Each row is a point. Each copy is the shape, with its points in the same order, turned, moved and blurred by noise. Say if it was mirrored as well.

Shape (7 x 3)
[[ 0.51 -0.07 -0.30]
 [-0.02  0.12  0.57]
 [ 0.10 -0.45  0.23]
 [-0.21 -0.54  0.13]
 [-0.13  0.10 -0.43]
 [-0.02  0.35  0.47]
 [-0.25  0.10 -0.15]]
Copy 1 (7 x 3)
[[ 0.47  0.14 -0.39]
 [ 0.11 -0.24  0.52]
 [ 0.19 -0.49 -0.08]
 [-0.11 -0.55 -0.19]
 [-0.16  0.30 -0.27]
 [ 0.09  0.01  0.58]
 [-0.21  0.11 -0.04]]
Copy 1 is: only turned
Copy 2 (7 x 3)
[[ 0.62 -0.11 -0.22]
 [-0.11 -0.13  0.44]
 [ 0.02 -0.56  0.00]
 [-0.17 -0.54 -0.23]
 [ 0.12  0.24 -0.51]
 [ 0.00  0.20  0.49]
 [-0.08  0.14 -0.25]]
Copy 2 is: only turned
Copy 3 (7 x 3)
[[ 0.58 -0.05  0.17]
 [-0.23  0.52  0.20]
 [ 0.05  0.06  0.64]
 [-0.29 -0.13  0.55]
 [ 0.09 -0.36 -0.18]
 [-0.19  0.58 -0.06]
 [-0.15 -0.13 -0.15]]
Copy 3 is: only turned
Copy 4 (7 x 3)
[[ 0.49 -0.25  0.00]
 [ 0.06  0.27  0.63]
 [-0.09 -0.32  0.41]
 [-0.30 -0.21  0.18]
 [ 0.12  0.19 -0.38]
 [ 0.16  0.47  0.58]
 [ 0.00  0.33 -0.04]]
Copy 4 is: only turned

Shape (10 x 4)
[[-0.06  0.06  0.25  0.12]
 [-0.56 -0.02  0.45  0.49]
 [ 0.55 -0.35  0.32 -0.34]
 [-0.13  0.13 -0.03  0.39]
 [ 0.22  0.48 -0.11 -0.02]
 [-0.43  0.09 -0.27 -0.14]
 [-0.30  0.01 -0.35 -0.25]
 [-0.23  0.24  0.00 -0.16]
 [ 0.32 -0.34  0.12 -0.37]
 [-0.33 -0.28 -0.32  0.56]]
Copy 1 (10 x 4)
[[-0.08  0.21  0.30 -0.04]
 [-0.79  0.05  0.43 -0.06]
 [ 0.67  0.09  0.41  0.35]
 [-0.33  0.03  0.14 -0.24]
 [ 0.15  0.50 -0.13 -0.18]
 [-0.28  0.02 -0.24  0.21]
 [-0.08  0.00 -0.40  0.28]
 [-0.16  0.25 -0.06  0.21]
 [ 0.47 -0.10  0.28  0.50]
 [-0.38 -0.50 -0.02 -0.30]]
Copy 1 is: mirrored
Copy 2 (10 x 4)
[[-0.03  0.15  0.35  0.10]
 [-0.01  0.04  1.02  0.32]
 [ 0.48  0.29 -0.29  0.06]
 [-0.36  0.08  0.40  0.32]
 [-0.50  0.28 -0.02 -0.11]
 [-0.27 -0.47  0.29 -0.11]
 [-0.24 -0.49  0.14 -0.14]
 [-0.22 -0.13  0.33 -0.20]
 [ 0.42  0.04 -0.23  0.02]
 [-0.30 -0.44  0.37  0.71]]
Copy 2 is: only turned
Copy 3 (10 x 4)
[[-0.10  0.20  0.07 -0.14]
 [-0.40  0.22  0.57 -0.39]
 [-0.09  0.45 -0.70 -0.05]
 [-0.15 -0.07  0.31  0.05]
 [ 0.32  0.15  0.03  0.27]
 [ 0.26 -0.34  0.14 -0.32]
 [ 0.28 -0.39 -0.08 -0.30]
 [ 0.27  0.01  0.09 -0.22]
 [ 0.00  0.16 -0.63 -0.20]
 [-0.56 -0.51  0.22 -0.12]]
Copy 3 is: mirrored

Shape (13 x 8)
[[-0.31  0.37 -0.33 -0.24 -0.11  0.06  0.08  0.25]
 [ 0.28  0.10 -0.29 -0.25  0.54  0.38 -0.30  0.12]
 [ 0.24 -0.44 -0.54  0.48  0.70  0.43 -0.02 -0.02]
 [-0.03  0.09  0.27  0.60  0.20  0.24 -0.43  0.31]
 [-0.15 -0.51 -0.25  0.24 -0.03  0.22 -0.33  0.47]
 [-0.34  0.18 -0.25  0.70  0.14  0.24  0.28  0.01]
 [-0.24  0.29  0.19  0.09 -0.13 -0.38 -0.03  0.43]
 [-0.03  0.30 -0.31  0.34 -0.19  0.03  0.08 -0.02]
 [ 0.14 -0.63  0.28 -0.06  0.41  0.07  0.24  0.67]
 [ 0.10 -0.08  0.29  0.35  0.55  0.58 -0.01 -0.20]
 [-0.39 -0.15  0.08 -0.17 -0.19 -0.45  0.47 -0.05]
 [-0.43  0.38 -0.02  0.42  0.41  0.20 -0.42  0.03]
 [ 0.42 -0.41  0.08 -0.02  0.64  0.06  0.04  0.01]]
Copy 1 (13 x 8)
[[-0.17  0.22 -0.27 -0.51 -0.22 -0.10  0.08  0.07]
 [ 0.33  0.33 -0.44 -0.12  0.27  0.24 -0.28  0.19]
 [ 0.69  0.02 -0.27  0.19  0.70  0.01  0.39 -0.10]
 [ 0.45  0.16  0.22  0.37 -0.21 -0.29 -0.28 -0.20]
 [ 0.66 -0.37 -0.03 -0.23 -0.09 -0.17  0.02 -0.29]
 [ 0.00  0.22  0.06  0.14  0.08 -0.41  0.62 -0.30]
 [-0.21 -0.07  0.31 -0.23 -0.49 -0.40 -0.07  0.29]
 [-0.08  0.11 -0.22  0.04 -0.33 -0.23  0.39  0.07]
 [ 0.49 -0.29  0.64 -0.38  0.32  0.35 -0.10  0.12]
 [ 0.20  0.22  0.14  0.40  0.49  0.18 -0.15 -0.32]
 [-0.50 -0.47  0.26 -0.35 -0.01 -0.09  0.16  0.14]
 [ 0.10  0.32 -0.06  0.24  0.04 -0.58 -0.24 -0.21]
 [ 0.29 -0.18  0.09  0.10  0.58  0.34 -0.10  0.28]]
Copy 1 is: mirrored
Copy 2 (13 x 8)
[[-0.17  0.17 -0.33 -0.38 -0.20  0.02 -0.01 -0.22]
 [-0.06 -0.23  0.04 -0.51  0.17  0.47 -0.26  0.44]
 [-0.25 -0.64 -0.43  0.19  0.35  0.41 -0.18  0.75]
 [ 0.16  0.22 -0.01  0.48 -0.13  0.55 -0.33  0.31]
 [-0.28 -0.39 -0.26  0.26 -0.51  0.34 -0.32  0.23]
 [-0.12  0.19 -0.64  0.40  0.24  0.19  0.05  0.10]
 [ 0.25  0.35  0.00  0.08 -0.48 -0.16 -0.02  0.01]
 [ 0.19 -0.01 -0.51  0.07  0.07  0.12 -0.01 -0.21]
 [-0.01 -0.28  0.07  0.10 -0.60  0.26  0.42  0.84]
 [-0.07 -0.03  0.07  0.31  0.37  0.69  0.18  0.44]
 [-0.05 -0.08 -0.02  0.09 -0.29 -0.37  0.57 -0.19]
 [-0.24  0.37 -0.07  0.25  0.26  0.25 -0.44  0.14]
 [ 0.09 -0.50  0.18  0.00  0.10  0.23  0.23  0.74]]
Copy 2 is: only turned

Shape (12 x 9)
[[-0.29  0.30 -0.03 -0.19  0.39  0.36 -0.25  0.14  0.06]
 [ 0.18  0.18 -0.32  0.11 -0.38  0.20  0.13  0.11 -0.06]
 [ 0.00  0.22 -0.21 -0.02  0.17 -0.18 -0.32 -0.14  0.19]
 [-0.55  0.38 -0.04  0.02  0.06 -0.31 -0.13  0.09 -0.74]
 [-0.20 -0.14 -0.03  0.07 -0.34  0.31  0.87 -0.57  0.21]
 [ 0.39  0.25 -0.09  0.12  0.16  0.30  0.50 -0.08  0.04]
 [ 0.13 -0.10 -0.19 -0.02 -0.27 -0.58  0.03  0.15  0.23]
 [ 0.11  0.12  0.91  0.19 -0.03  0.22 -0.31  0.07 -0.07]
 [-0.10 -1.06 -0.05  0.14  0.17  0.34  0.13 -0.37 -0.02]
 [-0.09  0.33 -0.04 -0.32  0.11 -0.67 -0.28 -0.64 -0.54]
 [ 0.18  0.24  0.00 -0.37 -0.02  0.20  0.07  0.08 -0.17]
 [ 0.18 -0.19 -0.03  0.21 -0.23  0.19 -0.17  0.05  0.08]]
Copy 1 (12 x 9)
[[ 0.07 -0.05  0.50 -0.29  0.36 -0.07 -0.31  0.05  0.25]
 [ 0.19  0.18  0.27 -0.17  0.11  0.48  0.23 -0.12 -0.05]
 [ 0.38  0.10  0.30  0.10  0.07 -0.18 -0.11 -0.08  0.34]
 [ 0.53  0.04  0.32  0.09  0.15  0.37 -0.78  0.24 -0.25]
 [-0.30 -0.55  0.67  0.18 -0.32  0.38  0.45 -0.38 -0.34]
 [-0.17  0.33  0.57 -0.05  0.14 -0.07  0.34 -0.34 -0.23]
 [ 0.44  0.15 -0.11  0.15 -0.38 -0.06  0.18  0.02 -0.03]
 [-0.27 -0.22 -0.42 -0.03  0.79  0.02 -0.31 -0.18 -0.10]
 [ 0.45 -1.02  0.43 -0.38  0.16 -0.02  0.47 -0.37 -0.32]
 [ 0.60 -0.02  0.24  0.38 -0.07  0.02 -0.90 -0.59 -0.16]
 [-0.04  0.12  0.29 -0.35 -0.01  0.04 -0.24 -0.18 -0.08]
 [ 0.27 -0.02  0.00 -0.16  0.33  0.13  0.36 -0.19  0.00]]
Copy 1 is: mirrored
Copy 2 (12 x 9)
[[-0.52 -0.15  0.14  0.05  0.23  0.01 -0.20  0.09 -0.09]
 [ 0.17 -0.12 -0.04 -0.26 -0.08 -0.19  0.18  0.49 -0.43]
 [ 0.05  0.11  0.03 -0.10 -0.01 -0.25 -0.23 -0.17 -0.11]
 [-0.09 -0.37  0.80 -0.65  0.04  0.16 -0.06 -0.21 -0.21]
 [-0.09  0.05 -0.11 -0.01 -0.44 -0.06  1.20  0.16 -0.16]
 [ 0.12  0.15  0.05  0.10  0.34 -0.23  0.61  0.38 -0.33]
 [ 0.52 -0.33 -0.06 -0.22 -0.21 -0.46  0.09 -0.02  0.19]
 [ 0.18 -0.56  0.23  0.71  0.09  0.28 -0.05 -0.13 -0.43]
 [ 0.20  0.16 -0.21  0.07 -0.21  0.75  0.56  0.18  0.55]
 [ 0.30 -0.02  0.27 -0.58  0.14  0.01 -0.03 -0.92 -0.30]
 [-0.06 -0.32 -0.12 -0.14  0.33 -0.03  0.16  0.10 -0.36]
 [ 0.33 -0.13 -0.14  0.12 -0.18  0.09  0.05  0.33 -0.13]]
Copy 2 is: mirrored
Copy 3 (12 x 9)
[[ 0.03  0.24  0.14  0.40  0.15 -0.01 -0.36  0.04 -0.32]
 [-0.04  0.31 -0.16 -0.12 -0.53 -0.21  0.04  0.13  0.21]
 [-0.15 -0.03 -0.07 -0.02  0.15 -0.15  0.15  0.05 -0.26]
 [ 0.46 -0.33 -0.08  0.18 -0.27 -0.69 -0.24  0.41 -0.43]
 [ 0.10 -0.14  0.37 -0.25 -0.98  0.29  0.10 -0.59 -0.02]
 [ 0.16  0.03  0.33  0.00 -0.32  0.17  0.20  0.07  0.35]
 [-0.20 -0.28 -0.40 -0.25 -0.07 -0.43  0.08 -0.23  0.24]
 [-0.31 -0.24  0.56 -0.40 -0.06 -0.22 -0.78  0.30  0.16]
 [-0.73 -0.57 -0.22  0.24 -0.77  0.55 -0.23 -0.23 -0.16]
 [ 0.39 -0.65 -0.31 -0.39  0.11 -0.20  0.22  0.51 -0.62]
 [ 0.31  0.10 -0.04 -0.15 -0.09  0.12 -0.22  0.18  0.14]
 [-0.45  0.04 -0.14 -0.20 -0.36 -0.05 -0.23  0.06  0.16]]
Copy 3 is: mirrored
